Each point is reached from the start by the listed moves, each made once or not at all, plus a little noise. Say if it took an odd or an even number of moves. Then give how often each move was made.

Moves:
(1): | 25 | 14 | -1 | -2 | -9 |
(2): | -18 |  40 | -18 |  10 | -36 |
(3): | -12 |  11 |  43 |   8 | -19 |
Start: |  24 |  12 | -12 | -14 |  15 |
Points:
|  29 |  66 | -30 |  -7 | -30 | => even (1, 1, 0)
|  18 |  77 |  11 |   3 | -50 | => odd (1, 1, 1)
|  -7 |  65 |  12 |   4 | -40 | => even (0, 1, 1)
|  50 |  26 | -13 | -17 |   6 | => odd (1, 0, 0)

Moves:
(1): |   6 |  16 | -22 |  37 |  -4 |  27 |
(2): |   1 |  23 |   1 | -25 | -18 | -17 |
(3): |  10 |   2 |  40 |  30 | -22 |  -4 |
(4): | -47 |  30 |  10 |  30 |  33 |  -6 |
Start: |  21 |   6 |  -8 | -30 | -29 |   0 |
Points:
| -26 |  62 |  -1 | -19 | -17 | -23 | => even (0, 1, 0, 1)
|  29 |  29 |  34 | -31 | -72 | -20 | => even (0, 1, 1, 0)
|  19 |  31 |  -1 | -59 | -50 | -15 | => odd (0, 1, 0, 0)
| -10 |  50 |  21 |  63 | -20 |  20 | => odd (1, 0, 1, 1)

Moves:
(1): |  -8 |  20 |  -9 | -23 |  32 | -18 |  30 |  -4 | -40 | -27 |
(2): |  -8 | -21 | -17 |  -5 |   3 | -20 |  13 |  -8 | -17 |  24 |
(3): |   9 |  21 | -11 |   3 |   0 |  -2 |  40 | -12 |   2 |   4 |
(4): |  -4 |   6 |  10 |   5 | -10 | -18 |  11 |   2 |   0 |  20 |
(5): |  -1 |   2 |  16 |  30 |  12 | -20 |  16 |  -7 |   5 |  -5 |
(6): | -4 |  3 | 23 | -6 | 12 |  5 | -5 | 14 |  0 | 11 |
(7): |  10 | -23 |   1 |  52 | -16 | -11 | -12 | -32 | -13 | -12 |
(8): |   1 | -21 |  -9 |  12 | -24 |   0 |   5 |   2 |  -1 |  11 |
Start: |  10 |  10 |   5 |   6 |  -4 | -21 |  10 |   6 |   5 |  29 |
Points:
|  29 |  -9 |   3 | 104 | -31 | -54 |  61 | -40 |  -3 |  25 | => even (0, 0, 1, 0, 1, 0, 1, 1)
|  -2 | -11 |  19 |  53 |  38 | -86 |  54 | -32 | -58 |  19 | => odd (1, 1, 0, 0, 1, 1, 1, 0)
|  -5 |  -7 |  -4 |  10 |  -9 | -57 |  33 |  -2 |  -9 |  73 | => even (0, 1, 0, 1, 0, 0, 0, 0)
|   5 |  17 |   8 |  56 |  37 | -87 |  94 | -41 | -59 |  23 | => even (1, 1, 1, 0, 1, 1, 1, 0)
| -11 |  -4 |   3 | -10 |   9 | -71 |  65 |  11 | -51 |  69 | => odd (1, 1, 0, 1, 0, 1, 0, 1)
